Every row gives one point. A path goes straight from each point to the next, and from the last back to the first. The post is the endless flat space through its rows: a point in 2 columns, a line in 3, a plane in 4, and so on, so that a path can go around it. How many times does the path go around the post? Going back the other way cancels.
In the rows, 128 means zero.

Post (1 x 2):
[[120 111]]
Path (15 x 2):
[[138 127]
 [127 154]
 [176 116]
 [129  76]
 [ 99 103]
 [ 88  93]
 [ 75 137]
 [135 141]
 [161  97]
 [118  81]
 [ 74  83]
 [141  67]
 [116  80]
 [ 97  56]
 [159  72]]
Times around: 1

Post (5 x 6):
[[113 215 143 118 164 129]
 [124 141 100 159 138 164]
 [152  62  99 181  91 135]
 [161 120 122  98  98 139]
 [107 196 163 104 120 155]]
Path (21 x 6):
[[155 132 152 120 147 146]
 [166 144 145 117 118 129]
 [167 144  82 115  81 159]
 [137 162 107 108 127  78]
 [ 64 154 140 177 115 143]
 [110 197 159 103 100 137]
 [111 184 135 154 123 170]
 [126 226 174 162 186 180]
 [100 205 129 186 124 158]
 [143  91  95 104  52 129]
 [ 67 140 136 182 127 167]
 [168 139 106  55 138 187]
 [131 166 173 158  83 215]
 [165 167 114 134 113 118]
 [122 141 118  95  77  99]
 [129 137 125  93 129 115]
 [141  86 159 173 130 143]
 [128 170 159 196 120 166]
 [103 224  83 160 167 158]
 [ 98 186 117 147 153  90]
 [143 128 127  77 101 152]]
Times around: 3

Post (8 x 9):
[[102  99 162 120 147  83  55 108  99]
 [145 102 100 207  91 173 140 136 167]
 [171  90 145 174 218 144 134 144 101]
 [128 109 125 130 181 129 129 145  67]
 [ 80 145  89 101 113 138  72 125 196]
 [138 168  80 153 132 135 156 157 165]
 [106  92 173 115 159 128 106 145 114]
 [ 88 135 181  86 173 121  63 101  83]]
Path (27 x 9):
[[126 123 151 152  96 155 114 124 134]
 [104 175  76 107 164 137 100 106 162]
 [135  54 101 180 154 140 145 164 127]
 [126  55 166 194 176 117  70 135 115]
 [155 119 116 151 128  61  60 130  97]
 [163 159 142 163 127 134 108  88 145]
 [ 80 165 138  97 113 174 132 119 178]
 [135 177 100 190 152 108 160 137 187]
 [147  91 119 202 114 123 138 171 134]
 [130  95 177 110 163 145  72 140 125]
 [100 109 151 106 120 149 118 147 193]
 [138 116 174 126 204 146 132 125 122]
 [119 196  89  88 130 141 102 104  72]
 [145  87 102 165 125 156 129 176 150]
 [ 99 134 108 154 172 166  32  91  94]
 [158  32 197 196 179 120 164 177 117]
 [133  53 166 122 205 164  92 112 132]
 [133 117  98 101 171 190  99 137 143]
 [149 150  73 154 147 110  82 157 103]
 [ 91 126 151 166 148  64 104 120  94]
 [125  82 162 159 181 124  84 106 133]
 [141  68 117 116 141 107 107 134 172]
 [183  89 117 182 176 173  96 147  89]
 [ 95 114 160 122 195 141 101 180 101]
 [ 82 137 134 123 176  94 166 160  82]
 [ 97 175 101 201  78  99  87  93 104]
 [170 134 162 163 168  89 137 171  88]]
Times around: 0

Post (11 x 12):
[[160 161 100 112 116 173 143 135  86 115 133 109]
 [ 91 143 117 109 120 167  95 161 105 126 125 122]
 [122 123  97 115 107 142 129 133 144 115 106 115]
 [130 128 120  77  65 181 119 100 109 123 137 132]
 [132 120 220 152 135 154 105 177 174 146 147 129]
 [102  98 123 109 164 118 176  85 139 123 121 156]
 [127 108 107 100 186 100 140  79 132 178 164 133]
 [148 126  96 130  96 187 104 183 112 168 100 158]
 [139 127 140 109 199  69 122  55 134 121 142 152]
 [104 140 182 184 157  91 115 126 182 156 175 174]
 [108 141 189 149 148  73 120 121 147 182 132 147]]
Path (29 x 12):
[[ 28 173  60 126  37 101 148 132 150 108 168 140]
 [ 86 147 158 136 125  75 158 104 118 137 184 123]
 [105 124 129 157 139  75  99  92 105 106 127 146]
 [140 134 124 172 158 108  71 164  96 149 124 175]
 [185  98 162 175 184 145 129 131 144 116 129 164]
 [175 133 206 121 152 146 136 116 154 173 105 127]
 [125  66 150  65 165 202 168 107 192  93 146 109]
 [150 185 124 130 183 120  92 163  93 106 130 151]
 [152 162 112 146 149 116  66 159  81 134 178 130]
 [190 128 234 153 126 125 123 114  92 148 120 126]
 [ 49 122 121 101 138 125  65  81 100 179 119 214]
 [181 149 115 163 167 169  92 165 190 109 152 128]
 [ 95 115 155  76 175 142 165  61 145 141 175 103]
 [157 141 175  91 126 127 203 101 156 121 134  96]
 [ 89 117 174 102  81 176 137 202 147 163 210  73]
 [131 125 128 138  74  80 155  71 125 141 118 181]
 [ 91 144  79 131  97  65  52  90 117 109  45 160]
 [ 99 135 126 125 124 139  95 109 114 119 165 118]
 [148 114 114 178 148 133 158 148 134 157 129 172]
 [127 100 144 113 161 209  23 143 130 125 149 173]
 [127 155  90 120 166 133  77  87 147 111 146 131]
 [139 168 173 149 202 246 165 211 140 149 203 105]
 [105 139 133 153 118 142 182 129 121 167 106 179]
 [121 154 205 102 152 131 142 116 139 145 147 151]
 [174 113 148 128 205 113 138 139 151 106 122 127]
 [159  92 121 122 125 172  91 167 107 171 151 155]
 [ 93 121  69 135 189 150 170 193  91 170  86  77]
 [ 71 174 118 108 202 129 120 129  71  63  97  94]
 [200 112 179 180 148 160 200 147 201 157 128 177]]
Times around: 4

Post (17 x 18):
[[157 132 174 163 151 193 109  91 134 123 160 137 121 151 135 125 151 110]
 [114 162 138 159  95 145 133 139 122 119 157 160 141 145 140 141 107  68]
 [150 146 149 151 150 110 189 120 122 121 142 160  89 136  97 118 162 149]
 [143 183 151 163 121 132  94 141 132 101 126  91 156 166  87 132 139 169]
 [153 145 157 129  95 169 183 142 143  85 133  59 146 110 153  99 108 116]
 [163 140 152 184 137 151 112 119 173 131 153  94 131 133 135 125 176  73]
 [149 102 143 164 158  88 143 174 119  98 124  93 133 134 145 130 109  78]
 [150 102 165 122 143 115 151 184 149 148  50  93 126  67  99 143  74 121]
 [100 148 126  39 136 147 123  68 115  63 125  94 120 103 153 145 127 159]
 [136 158 109 100 129 141 136 175 134  71 203 181 152 121 106 138 101  94]
 [123 145 179 201 162 164 124 142 145 138 164  67 108  77 139 159 109 144]
 [143 110  99 167 148 119 167  67 164 135 153 186 109 129 117  81  93  80]
 [172 115 125 130 134 128  87 114 120 158 144 119 140 115 126 166 112 124]
 [ 97 132 146 166  81 115 175 125 157  97 182 133 148 140 106  87 159 133]
 [125 131 140  86 174 102 145 174  79  90 143 130 118  81 115  70 150  72]
 [142 148 171 132 109 113 124 158 137  84 220 130 122 157  75  67 159  65]
 [106 126 114  67  97 151 124 119 111 103  84 128  61 102 130  84 147 155]]
Path (23 x 18):
[[126 173 198 187 149 126 147 108 163  88 180 134 143  97  79  97 222 176]
 [147  78 161 118 126 148  94  62 164 158 132  89  93  77  58 128  44  82]
 [130 154  80 160 182 100 154 127 144  90 218 103 164  70 111 123 101  80]
 [ 75 113 222  78 165  88 180 139 136  97 140 112  75  99  99 146 151  85]
 [135 156 109  79 111 164 141 173 150 170 144 136  72  73 152 138 100 119]
 [130  92 161 175 148  72 171 106 136  88 176 144 134 117 107  89 166 154]
 [139 127  82 152 156  55  86 148 124  99 108 110 175  71  47 100 131 138]
 [179 125  89 125  85 142 182 121 143  90 217 155 154 115  89  94 143 152]
 [151 128  75 137 121 158 156  91 155 128 123 159 113 191  94  62  71  85]
 [131 167 211 171  89 202  68 204 202 124 189 146  78 207  87  86 163 107]
 [155  89 155 128  88 124 179 139 117 104  85  76 103  96 199  93  85  72]
 [149 199 141 140 170 130 128 169 119  51 178 130 132 130  78 130 145 110]
 [118 120  90 136 101 125  94  84 130 123 143  67  75 105 103 109 138 114]
 [156 146 127  72 120 145 207  54 129  87 124 117 156 145 120  91 149  81]
 [121 164  96 158  79 164 191 181 166 127 152 115 120 156 175 144 122 155]
 [148  85 130 142 179 121  89 100 126 119 149 191  89 116 167 135  96  96]
 [163 151 156 121 200 142  68  96  94  80 187 132 167 140 114  97 150  99]
 [121 122 168 167 188 139 112 175 160  57 164  78 119  99 168 133 114  97]
 [ 72 181 128 128 124 116  80 218 117  15 143 113 156  72 108 136 198 119]
 [ 84 131 162 148 101 166 130 124 109 133 104  98 104  96  99  96 117 139]
 [142 102 116 124 147 148 115  48 132  99 123 119  95 186 180  94 142  57]
 [165 172 192 138 184 173 112 190 113 141 194 144 103 112 118 187  93  29]
 [161  91 143 221 136 153  88 141 175 217  76  35  83  82 177 100  71 149]]
Times around: 4

Post (17 x 18):
[[100 136 157  96 145 183 122  79 105 160 174 136 139  90 141 132 154 134]
 [ 98 106 119 141 136 109 108  96 103 142  99 175  43 155  98 106 129  80]
 [107 123 121 138 143 118 122 126  77 116 154 191 168  96 157 150 128 191]
 [160 153 108 111  58  76 179 106 154 144 140 120 148 139  84  74 149  63]
 [ 92 117 157 189 142  74 108 163 152  89 112 158  69  86 123 154 136 146]
 [117  69 119 123  98  88 131 187 125 131 120 178 130 101 135 124 139 132]
 [112 143 120  78 172 136 176 125  73 133 219  88 173  46 131  85 123 184]
 [119 123 126  76 103 130 138 107 189 126 138 132 141 127 126 106 114 159]
 [117  65 112 153 110  82 137 133 158 116 150 152 145 128 118 115 160 121]
 [123 100 145 175 120  98 146 127 134 137 127 107 122 119 145 146 121 138]
 [ 88 160 160 144 184 124 121  99 197 158 102 123 124 123 107 181 113  83]
 [128  96  89 131  82 111 163  97 133  89 122 130 151  71 101 111 121 115]
 [159 167 168 111 115 117  59 153 194 154 178 106 156 112 142 120  74 113]
 [131 183 211  49 169 225  72 132 196 119 130 118 181 208  87 105  87 111]
 [111 149 151 117 124 104  98 132  66 124 168 158 158 107 176  79 126 112]
 [143  92 121 115  83  65 155 110 117  93 170 137 149  91 144 146 123 135]
 [ 83  85 161 156 144 112 134 110 130 135 135 219 135 121 126 126 117 142]]
Path (30 x 18):
[[ 74 124 241 158 173 135 125 154 174 173 174 103 146 145  91 107 111 100]
 [103 124 208 113 114  79 158 125 139 126 225 195 182 170 133 140 151 119]
 [144  89 117 141 104  96 105 122 157  97 180 135 177 101 167 157 101 124]
 [201 151  97 116  55 144 130  57 129 123 145  96 118 108  98 131 127  94]
 [131 179 125  39 107 121 190  42 210 113  91 128  62 119 110  89 121 167]
 [127 117 177 135 100 133  53 113 140 126 113 144  76 118 131  48  99  91]
 [119 163 150 140 164 137 134  96 134 123 104 121 158 154  97 137  83 152]
 [ 99 182 116 119 116 133 178  83 130 132 181  96 186  30  87 145 135 116]
 [ 86  46 139 132 128 146  83 124 155 129  96 144  98 179 133  99 103  42]
 [113 117 145  62 170 178 133  99 122 161 178 169 103 144 131 109 106 173]
 [144  82 109 182  33  84  97  78 102  97  98 207  49 116 149  76  90  92]
 [113  93 116  84 188 145 162 193 111 186 114 192 185 106 125 119 194 143]
 [160 161 121  52  56 102 132  35 186 116 100 100  86  82  92  97 108  91]
 [ 88 147 172 131 113 136 100 175 140 108 133 141 203  25 134 162 169 139]
 [ 82 116 144 145 104 120 122 128  94 145 165 158 140 120 128  82  88  84]
 [ 48 198 154 135 192 126 162  60 199 113 157 160 141 141  87 126  95 113]
 [ 75 107 111 168 113  71 194  26 131 160 189 193 126  22 120 166 147 150]
 [119 146 116  60 116 140  97 126  99 178 161  96  97  85 139  89  92 176]
 [157 109 141 149  94  79 210  74 128 160  91 105 180 159  68  76  80  60]
 [102 170 161 107  99  74 131 168 168 117 113 119 155 122 111  95 115 149]
 [115 164 141 164 110 136 111 151 135 171 122  62  79 126  89 107 101  54]
 [124 150 151  78 103  87 108 165 217 107 140 126 115 151 139 134 114  99]
 [123 132 175 152 194 146 145 182 116 115 113 144 139  91  88 144  96 108]
 [122 131 140 148 150 100 150 168 200 163 126 147 184 112 101 121 166 117]
 [132 112 157 165 192 120 101  90 155 109 119 125 100 146 133 147 106 138]
 [185  79 133 124  85 121  96 166 170 115 152  86  66 158 141  14 137 123]
 [115  92 176  71 147 126 112 185 125 123 110 139 154 195 178  71 133 159]
 [109  72  76 129 134  99 145 102  94 149 122 184 147 119 109 154 160 140]
 [128  95 168  73 155 141 135 169 134 124 129  96 162  82 144  80  89 150]
 [107 148 182 189 119  71 113 139 119  99  78 207 164 147 104 143 132 109]]
Times around: 3

Post (17 x 18):
[[138 157 136 131 139 133 156 113  74 131 116 108 179 120 110 125 109 120]
 [128 152 148 151 139  97 133 141 112  79 159 101  83 100  86 206  95 142]
 [ 90 132 146 160 110 141 152  88 124 127 161  93 141 142 108 181  83  99]
 [137 154 140 108 142 172  94 129 141 102 171 163 107 113 118 106 111 128]
 [156 158 138 191  84 100 183 139 121 102 161  62  94 121 105 154 104 134]
 [156 114 203  89 113 109 118 140 182 154 129 103 131  86 147 135 148  68]
 [124 135 120  59 109 116 110  95 137  93 137 136 111 113 104 127 140 146]
 [140 146 147 151  50 185 129 116 146 162  78 152 126 200  85  86 139 127]
 [118 138 104 112 153 154 108 125 150 135 169 123 128 157  83 151 126 122]
 [ 92  96 208 118 139 115 120 115 130 136 150 139 151 103 120 115  77 168]
 [150 179 101 128  70 136 175 156 104 148  73  78 129  75 127 112 140 147]
 [ 99 172 147 118 104  68  91  83 103 126 126 138 167  75 151 147 108 152]
 [108 101 137 154  86 126 100  82 172 129 141  94 138 108 106 134 103  72]
 [185 109  67 153 137 178 131  84 136 117 141 118 121 144 105 146 142 139]
 [131 104 185 108 142  98 184 170 184 104 162 150  76 122  96 114  89 124]
 [187 159 132 107  81 171 135 138 182  96 125 128 125 163 128 148  97 131]
 [107 113 147 120 168 150 102 144 146 118 133 162  87 136 129  68 116 127]]
Path (27 x 18):
[[108 183  98  63  66 124  80  86 144 111 128 110 149 158 116 140  90  71]
 [105 130 218  53 151  94 106 159 141 112 187 172 112 129 169 128 105 139]
 [152 142 170 129  87 107 185 128 129 118 152  62 170 118 104 135 106 108]
 [100 104 169 129  73 147 120 122 174 137  96 131 171 153  64  95 102 138]
 [ 96 133  94 121 113 165 178 110 160 114 119 126  95 149  83 111  92 212]
 [192 147 125 173 149 115 173 114 111 104 146  98 146  71 136 138  33 145]
 [111 106 128 143 133 154 187 148 131 135 104 134 109 141 153  57  89 114]
 [162 174  87 131  63 194 167 167 145 109 113  91  97 191 108 150 151  89]
 [139  98 146 139 166 151 190 152 167 102 173  86 123 111 101 131 124 138]
 [164 118 191 158 116 141 171 146 164 172  98  29 106 128  84 161 157  75]
 [145 150 103 160 122  56 140 107 129 115 148 102 131 195 112 110  76  81]
 [165 162 100 134 115  79  92 126 124 104 168 124  79 108 144 146 149  51]
 [148 140 208 100 138 172 122 186 111 187 145  93 165  60 135 164 161 136]
 [105 143 117 127 170 185 143 161 148 122 105 138 149 110 176  93  92 140]
 [131 125 132 192 132 174 116 100 116 144 160 133 113  92  98 128 139 151]
 [164 126 174 123 150 153 115 134 181 128 190 127  78 128 123 138 149  88]
 [146 188 207 117 109  67 147 165 150 160 149 153 114 146  94 136 107 153]
 [196 180 136  83 179 120  83 118 104  97 200 154 117 106 138 150 121  75]
 [190 113 109 118 124 115 122 136 119 112 121 153 132 103 158  88 127 161]
 [ 95 116 142 228  71 111 115  87 125  71 173  63  98 123  81 145  82 116]
 [ 99 170 215 125 143 130 133 126 133 114 135 181 129 142 113  96 119 152]
 [181 134 227  98 158 164 163 142 139 150 149 137 128 127 103 146 123 119]
 [155 168 249 129  98  70  84 162 122 181 127 140 144  83 203 125  85 168]
 [118 130 210  69 175 102  88 162  83 138 127 166 157 105  99 170 120 133]
 [128 134 107 119  98 166 170 117 162  73 145 127 100  98 153 164 111 147]
 [118 157 153  83  65 155 174  83 120 144 116 100 194 122  38 174 125 105]
 [ 80  92 183  95 121  90  89  88 132 164 121 107 127  58 138  92 145 115]]
Times around: 5

Post (17 x 18):
[[ 78 172 168 128 140 111 177 157 155 126 195 120 144 126 105 125 144 141]
 [ 94 170 157 134 150 164 140 138 181  69 150  99 146 127 119  83 167 144]
 [ 96  93 163 108 124 108 161 111 140 136 116 109 184 135 133 117 185 157]
 [157  69 119 115 121 192  99 123 137 143  80 196 103 156 143 143 139 131]
 [111  78  77 107 124 155  98 150 104 145  62 110  99 133 180 132  55 126]
 [161  68  82 134 129 139  78 133 121 149 120 149  97 131 146  96 117 116]
 [100 112 124 125  90 155  78 128 125 166  90 132 132 132 119  73 118  89]
 [151  57 161  75 151 167 127 138 117 154 111 130 103 149 151 103 125 123]
 [ 88 182 146  96 146 118 144 119 131 112 155  65 132 146  81 158 158 165]
 [ 86 130 172 140 167  97 123 124 104 101 123 102 149 137  93 155  96  97]
 [ 94 132 132  82 138 126 148  99 186 129 155 110 169 139 115 137 149 119]
 [128 177 173 151 153 148 166 122 157 132 143  65 129 106 155 167 167 134]
 [190 135  90 103 131 157 131 152  70 144  75 128 165 146 178 124  96 116]
 [130  71  91 109  93 184  74 115  50 123 140 125 105 105 143 131  88 113]
 [123  83  78 101 161 191  76 118  85 188  85 150 128 178 203 129 141 118]
 [114 160 199 128 131 131 129  94 153 118 165 111 141 145 140 138 100 161]
 [105 163 162 141 150 143 200  65 179 110 146 110  98 144 117  96 145 133]]
Path (29 x 18):
[[133  74 154 135 141 152  88 173 157  85  70 120 118 137 113 177 126  83]
 [174 114 124 171  99 130 198 106 112  97 142 121  76 122 150 118  78 101]
 [111 112 163 103 107 141 145 161 209 160 141 123 119 131  96  68 134 126]
 [ 93 170 220 208 187 169 108 159 158 109 125 141  99 121  84  77  85 123]
 [140 134 157 119 147 174 151  42 142 151 132 123 134 137 165  23 156 121]
 [135 127 194 144 119 124  98 174  91 112  67 118 102  98 130 148  91 122]
 [107 121 124  69 133  95 119 101  99 180  76  83 125 161 140 167 150  72]
 [122 118 144 122 147 115 181 140 133 129 112  96 175 147 139  82 190  81]
 [108 138  92 134 132 134  62 144 119 105 133  95 169 175 112 110 104 138]
 [124 102 122 121 179 165 139  75 204 238  90 113 134 147 230 195 101 140]
 [116  87 235 114 129 169 127 130 132 133 158 229 202 122 176 136 125 179]
 [101 147 208 130  77  71 121 125  96 154 189 111 204  92 107 110 204 108]
 [138 107 185 166  86  57 143 195 132 106 115  83 133  89  98  60  73  65]
 [148 133 115  56 113 166 119  90  88 151 166  60 213 176 188 229 140 152]
 [ 96  95  32 150 132 120  76  81 126 158 139 115 126 129 114 172  68 127]
 [133 114 162 151 159 152 152 106 193 139  96 145 179 115 131 113 199 140]
 [ 92  86 122  76 160 132 111  87  41  93  90  79 167 112 137 163 117 116]
 [118 139 139  79 159 144 110 130 132 138  79  85 129 129 175 132  73  86]
 [109 108 210 152 125 147 111 103 118  69 216 118  94 120 127 115 131  99]
 [149 143  93 142  99 205 112 116 166 121 147  96 110 135 139  95 168 137]
 [200 100 185  98 150 208 150 126 116 165  67 201 168 180 166 128 123  99]
 [142 145 140  76 198 154 171 131 145 100 171 121 149 159 195 129  73 199]
 [126 141 125  62 151 126 193  99 142 148 150  94 149 104 147 149 227 173]
 [164 123 127 137 195 122 158 168  44  73  69  48  79 133 152 171 115 135]
 [ 85  84 138  55 157 114 107 198 103  98 145 107 156 166  74 135 129 111]
 [ 88  62 154 136 163 149 103 131 145 135 115  81  95 145 159 173  74 151]
 [ 29 157 136 178 121 145  99 112 177 142 139 159 163 126  75  62 172 112]
 [128 190 143 108 193 158 147 106 122  86 115  61  85 157 132 112 137 171]
 [102 169 110 101 156 173  84  95  47  92  57 156 113 165 123 189 109  84]]
Times around: 5

Post (17 x 18):
[[139 147 155  97 111 157 133 185  95 134  81  85 117 127 101 158 161 161]
 [135 148 109 117 112  92 112 199 118 170 139 131 150 125  92  90 206 132]
 [205 162 153 141 170 118  94 161 113 145 143  97 121 145  81 138 107 149]
 [158 110 153 147 136 115 167 155 129 120 144 146 124 160 149 203  77 130]
 [121 132 165 116  84  72 100 163 110 121 137 114 111 104  99 172 162 137]
 [119 120 139  85  85 119 115 157 155 121 170 154  90 142 106  99  82 100]
 [151 105 213 149 101 145 143 157 122 120 110 157 151 136 122 106 168 112]
 [186 111 100 161 148  96 132 116 127 114 115 122 151 105 102 106 209 145]
 [110 150 146  54 101 106 137 129 117 146 162  89 128 153 114 130  64 117]
 [202 129 115 114 114 135  78 130 171  94 142  98 191 154 118 101 152  89]
 [154  80 152  86 141 128 150 142 170 105 115  92 159 107 168 124 104 106]
 [175 100 137 143 106 142 152 161 203 117 142 133 153 179  93  77 109 120]
 [153 180 177 150 102  93 147 136 143 128 150 159 129  80 135 122 182 114]
 [100 147 147 104  41  82 121 128 103 171 166 103 112 136 158  90 100 111]
 [149 105 124 176 129 112 158 163 111 137  72 138 205 100 124 115 147 137]
 [152 137 152 115 128 139 124 171 145 112 169 100  93 159  84 148  82  82]
 [ 95 113 100 164 139 143 131 146 162 101 125 138 182  75 117 174 172 154]]
Path (29 x 18):
[[131 186 112 144 144 154 148 164 103 135 144 135 101 169  66 115 115  99]
 [154 160  52 114  86 150 114 142 142 107 196 143 147 208 172 130 137 126]
 [199 127  79 135 168 151 141 150 135 120 121  96 152 104  87  75 220 156]
 [122 131 125 117 109  90 108 200  73 163 149 170 172 139 134 129 171 157]
 [157  87  57 182 110 153 128  97 142  91 141 107 157 157  89 117 118 183]
 [167 118 165  88 147  96 160 125 115 117 119 126 170 100  95 188 154 178]
 [165 115 175 162  81 119  84 116 140 126 154 167  63 154 107 138  80 124]
 [130 134 190  98  68  96 130 205 103 148  51 175 161 128 131  98 114  89]
 [173  71 184 174  57 122 140 189 171 122  85 168 136 171 107 100 140 137]
 [180 175 147 162  85 124 177 128 161 110 155 185 173 142 109 137 110  61]
 [227 154 175 159  85  81 129 100  86 109 173 151 122 163 136 163 135 122]
 [165  65 155 146 146 125 181 225 151 128 167 201 150 107 148  33 189  48]
 [249  82  88 165 199  29 134 157 146 135 117 123 220 124 113 137 143 133]
 [162  87 167 104  97 122 142 163 123 161  75 130 144 116 212 129 179 126]
 [122  92 126 163 202  83 139 173 118 109  86 215 154  94  71 170 195 144]
 [195 160 151 155 194  86 139 176 130 174 128 128 134 164  90 119 114 137]
 [ 93 144 153 135  85 108 121 126 138 134 136 131  75 130 121 128 110 117]
 [146 128  94 165  55 109 115 158 126 110  99  38 129 214  39 156 164 164]
 [154 142  61 179 153 141 128 153 168 119 159  92 180 117 120  76 175 151]
 [183 120 105 127 135  99 113 133 104  89 158 120 118 142  91 200  85 138]
 [145 192 145  60 163 117 188 151 150 170 165  78 118 102 108  95 100 136]
 [134 167 178 173 107 113  88 154  68 128 168 187 102 144  46  98 149 155]
 [169 185 114  85 112 152 127 123 168  94 165  67 121 168  80  99 178 181]
 [153 134 117  89  89 131 125 185 153 120 124  81 165 131  89  92 149 154]
 [242 105 163  87 102  87 114 139 108 136 142 123  81 126 158 103  60  99]
 [201 103 165 213 142 144  56 177 168 102  99 210 144 117  60 125 166 138]
 [ 85  74  65 137 120 138 119  83 149 112 132 151 135  91 166  96 104 125]
 [159  98 147 124 112 145 106  93 136  99 120  72 154 132 161 175  81  94]
 [ 87 196 155  56 172 176 132 149  91 185 153  75 112 149 127 165  67 122]]
Times around: 2
